Each point is reached from the start by the listed moves, each made once or not at all, plus a little noise. Say if it took an odd or an even number of moves. Then give how often each move was made.
In the rows, zero is written as 128.

Moves:
(1): [ 93 120]
(2): [180 111]
Start: [116 156]
Points:
[116 156] => even (0, 0)
[ 81 148] => odd (1, 0)

Moves:
(1): [145 149 104 134 137 153 128]
(2): [127  98 177 104 104 139 145]
(3): [ 84 143 126 141 110 161 136]
(4): [126 205  58 110 124 138 143]
Start: [100 124 127 118 125 113 126]
Points:
[ 72 158  99 139 120 171 133] => even (1, 0, 1, 0)
[112 145 102 128 133 131 125] => odd (1, 0, 0, 0)
[ 53 189 103  93  80 164 171] => odd (0, 1, 1, 1)
[ 94 166 101  78  99 132 157] => even (0, 1, 0, 1)
[ 59 139 125 130 105 150 133] => odd (0, 0, 1, 0)

Moves:
(1): [116 165 103 116 144 168  96]
(2): [102 140 123 130 135 107 122]
(3): [133 137 138 132 122 101  97]
(4): [151 109 111  90 137 118 108]
(5): [112  94 155 136 150 145 107]
(6): [ 93 118 116 107 108 144 128]
Start: [125 137 142 132 119 106 124]
Points:
[ 88 120 108  75 114  93  97] => odd (0, 1, 0, 1, 0, 1)
[114 111 178 147 134  98  70] => even (0, 0, 1, 0, 1, 0)
[ 48 104 153 122 126 119  95] => odd (0, 1, 0, 0, 1, 1)
[ 37 142 128 106 143 159  65] => even (1, 1, 0, 0, 1, 1)
[ 65 142 124 115 104 102 118] => even (0, 1, 0, 0, 0, 1)
[ 82 161  91  64 125 102  35] => odd (1, 1, 1, 1, 0, 1)

Moves:
(1): [137 126 145 115 141 151 116 125 128]
(2): [140 102 104 119 145 137 157 156 141]
(3): [137 163 122 151 143 108 148 131 120]
(4): [118 127 128 107 123 142 143 124 110]
(5): [100 130 130 125 146  93 132 133 130]
(6): [113 114 175 142 140 125 154 136 150]
(7): [124 117 133 149 107  98 155 159 112]
(8): [116 108 134 145 134 159 101 145 122]
(9): [113 124 138 155 127 133 157  88 107]
Start: [139 118 134 144 111 140 118 136 124]
Points:
[ 79 112 188 195 135  97 183 197 102] => even (0, 0, 1, 1, 1, 1, 1, 1, 0)
[126  97 164 220 132 103 249 164 115] => odd (0, 1, 1, 0, 0, 1, 1, 0, 1)
[145 102 127 141 158 196 142 178 107] => odd (1, 1, 1, 1, 0, 0, 0, 1, 0)

Moves:
(1): [123 125 129 112 159 131 115 123 124 139 136 127]
(2): [131 134 128 144 131 108 148 109 139 130 129 103]
(3): [123 105 124 134 164 106 152 114 113 124 112 134]
(4): [126 152 144 129 121 118 144  94 113 124 127 124]
(5): [140 121 150 162 100 149 125  98 135 112 138 123]
(6): [139 153 131 124 114 159 127 130 128 123 127 132]
(7): [118 120 118 126 158 112 108 119  83 124 125 115]
(8): [140 119 112 114 125 121 109 114 145 113 121 111]
(9): [ 98 125 110 165 127 169 101 122 134 136 137 121]
(10): [106 125 125 126 109 146 134 117 129 149 163 115]
(11): [142  97 131 144  93 124 123 133 157 152  96 110]
Start: [116 138 137 115 143 136 132 109 136 115 130 118]
Points:
[ 90 129 123 112 177 148 142  77  78 123 147 102] => even (0, 0, 1, 0, 0, 1, 1, 0, 0, 1, 0)
[ 88  81 120 158 174 154 111  89 152 155  99  97] => even (1, 0, 1, 0, 0, 0, 0, 0, 1, 0, 1)
[ 75  90 109 189 162 151 113   7 120 105 160  45] => odd (0, 1, 1, 0, 1, 0, 1, 1, 1, 1, 0)
[107 142 140 172 106 182  99  25 153  88 141  84] => even (0, 0, 0, 1, 1, 0, 0, 1, 1, 0, 0)
[ 44 145 123 132 178 173  94  45  79 147 177  81] => odd (1, 0, 0, 1, 0, 0, 1, 0, 1, 1, 0)
[ 68 121  92 148 154 154  92  51 126 126 165  42] => odd (0, 1, 0, 0, 0, 0, 1, 1, 1, 1, 0)

Moves:
(1): [119 121 100 119 148 143 116 115 139 123 142 137 124 132 126 125 136]
(2): [132 123 121 121 102 141 136 132 121 132 112 135 139 123 134 125 127]
(3): [121 131 117 156 141 137 152  97 149 131 138 114 108 124 123 117 113]
(4): [122 125 130 136 124 143 130 139 138 129 129 127 124 107 118 128 127]
(5): [154 119 109 134 146 143 139 133 113 103 144 156 146 145  95 128 132]
(6): [122 135 115 113 121 113  85 126 126 108 129 102 115 128 120 136 129]
(7): [133 130  97 113 134 122 125 103 140 144  93 128 120 113 120 143 100]
(8): [116 124 149 127 140 129 131 136 120 133 137 135 130 128 133 145 123]
(9): [119 113 102 116 131 105 140 125 133 134 152 131 123 171 145 104 146]
(10): [129 116 135 124 125 115 121 143 123 139 128 129 115 114 122 111 113]
(11): [136 131 141 118 129 114 131 116 148 114 126 141 124 130 123 132 148]
(12): [108 109 132 118 123 128 132 132 129 124 134 103 113 136 139 119 136]
(13): [108 118 123 117 120 153 141 116 139 130 103 140 123 135 135 141 133]
(14): [108 131 138 119 131 125 155 124 133 133 124 138 126 140 143 126 130]
Start: [125 129 133 141 121 135 123 114 124 115 118 121 131 129 132 120 113]
Points:
[118  89   7 122 148 185 178  39 162 116 109 167 115 175 115 105 104] => odd (1, 1, 1, 0, 1, 0, 1, 0, 1, 0, 0, 0, 1, 0)
[ 96 119 117 122 123 108 159 104 135 126 137 130 126 184 161  97 136] => even (0, 0, 0, 0, 0, 0, 0, 0, 1, 0, 0, 0, 0, 1)
[ 38  64  79 116 114 173 197  84 177 140 128 124  74 157 163  68 119] => odd (1, 1, 1, 1, 0, 0, 0, 0, 1, 1, 0, 1, 1, 1)
[109 107  97 113 144 108 133  96 133 140 117 130 120 156 150 130  96] => odd (0, 0, 0, 0, 0, 0, 1, 1, 1, 0, 0, 0, 0, 0)
[ 67 119 101 115 166 103 139  57 177  96 169 123  83 187 149 112 145] => odd (1, 0, 1, 0, 0, 1, 0, 1, 1, 0, 1, 0, 0, 1)
